Each row of a before or after table is a point. The points were changed in one or more steps. Then noise was added and the rows were shuffled. The steps act on how far a point lies along the listed directions, d1 being the first. Write out the steps. A step turns or swaps two directions, mirrors them in a line or flattens them onto one, adds a multiple of one to another, or multiplies one. Angles are multiples of 10 degrees, from the lower direction toward the higher: turns from -170 to 170, lines from 10 to 170 but not 90. Use the fewest steps. Two steps may share a direction if one is a turn and the other turns, adds or multiplies; they go together, in the order done. Otherwise the lowest direction goes first.

Directions:
(1): [ 25 -31]
(2): [-31 -25]
Before (13 x 2)
[[  5 -20]
 [ 22  12]
 [  0 -55]
 [ 46  19]
 [ -8  42]
 [ 15  40]
 [ 51 -58]
 [  9  48]
 [ 53   3]
 [ 44 -18]
 [-15 -37]
 [  6  -9]
 [ 28  36]]
After (13 x 2)
[[ 12  -5]
 [-23  19]
 [  7  -8]
 [ 29 -24]
 [ -7   2]
 [ 10 -12]
 [ 22 -28]
 [ 10 -11]
 [ 55 -50]
 [-10  13]
 [ 11 -12]
 [ 32 -26]
 [-25  26]]
Steps: flatten d1 and d2 onto the line at 170 degrees

Directions:
(1): [ -9   3  41  46 -21  20]
(2): [ 17   1  -6 -28 -51  31]
Before (8 x 6)
[[ -6   4   3  17  52 -36]
 [  4 -17 -64 -32  62 -23]
 [ 11  -6 -17  -6  30 -15]
 [ 41  13 -23 -79 -95  29]
 [ -6  -3   6   3 -33  12]
 [ -1  24   8  22  35 -29]
 [ 18 -13 -34 -60   6  10]
 [ -4  -2  43  33 -51  28]]
After (8 x 6)
[[-15  -3  37  41  -5  -3]
 [  8  26  16  15  -1  -4]
 [ 16 -15 -57 -43  10  12]
 [-12  -4   2   8  -6  -4]
 [ 21  10 -38 -60  -9 -29]
 [  6   7  11   7   0  -2]
 [ 18 -13 -36 -59  15   6]
 [ 18  -3 -11 -11   4   2]]
Steps: flatten d1 and d2 onto the line at 160 degrees

Directions:
(1): [  8 -22 -19  23 -33   2 -49   1 -36  -8  42  38]
(2): [ 21   4  41 -31 -20   8  22  41   8   4  -6  61]
Before (9 x 12)
[[-10   1  18 -22  10  16  15  15  30   1 -17   4]
 [-20   4  -4   5  38  -9  16  -4   2   8 -32 -44]
 [ 29  27  51 -31 -10  16  50  26  28  23 -26  49]
 [ 25   1  31 -46 -13   7  37  36  17   8 -17  58]
 [-16 -17 -56  36   8  -8 -32 -11 -36  -4  26 -18]
 [  7   9 -14  -5  17   2  11   1  14  -1  -6  -8]
 [ 14  -7   6 -12 -32   7 -41  31 -37  -3   9  61]
 [ -6  16  -6  -3  31   4  27 -11  11   6 -14 -28]
 [  7 -36 -38  41 -36   6 -77 -18 -38   3  59  24]]
After (9 x 12)
[[-17   0  -5  11  26 -11   6  -7  -6   5 -20 -34]
 [ 10 -39 -40  48 -42  11 -91 -14 -47   3  72  32]
 [ 24  43  62 -48  16  15  82  26  49  25 -53  19]
 [ 22  18  43 -63  11   7  71  34  42   9 -46  33]
 [ 10   3  12 -23 -21   5 -22  31 -23   0  -6  46]
 [-14 -28 -69  45  -8  -6 -56 -10 -56 -13  45  -1]
 [-11   5  23 -25  19  12  22  16  37   6 -24  -4]
 [ -3  16  -9   0  25   2  13 -11   5   9  -6 -23]
 [  6   8 -17  -5  12   1   7   5  13   1  -4  -5]]
Steps: add -0.7 times d2 to d1
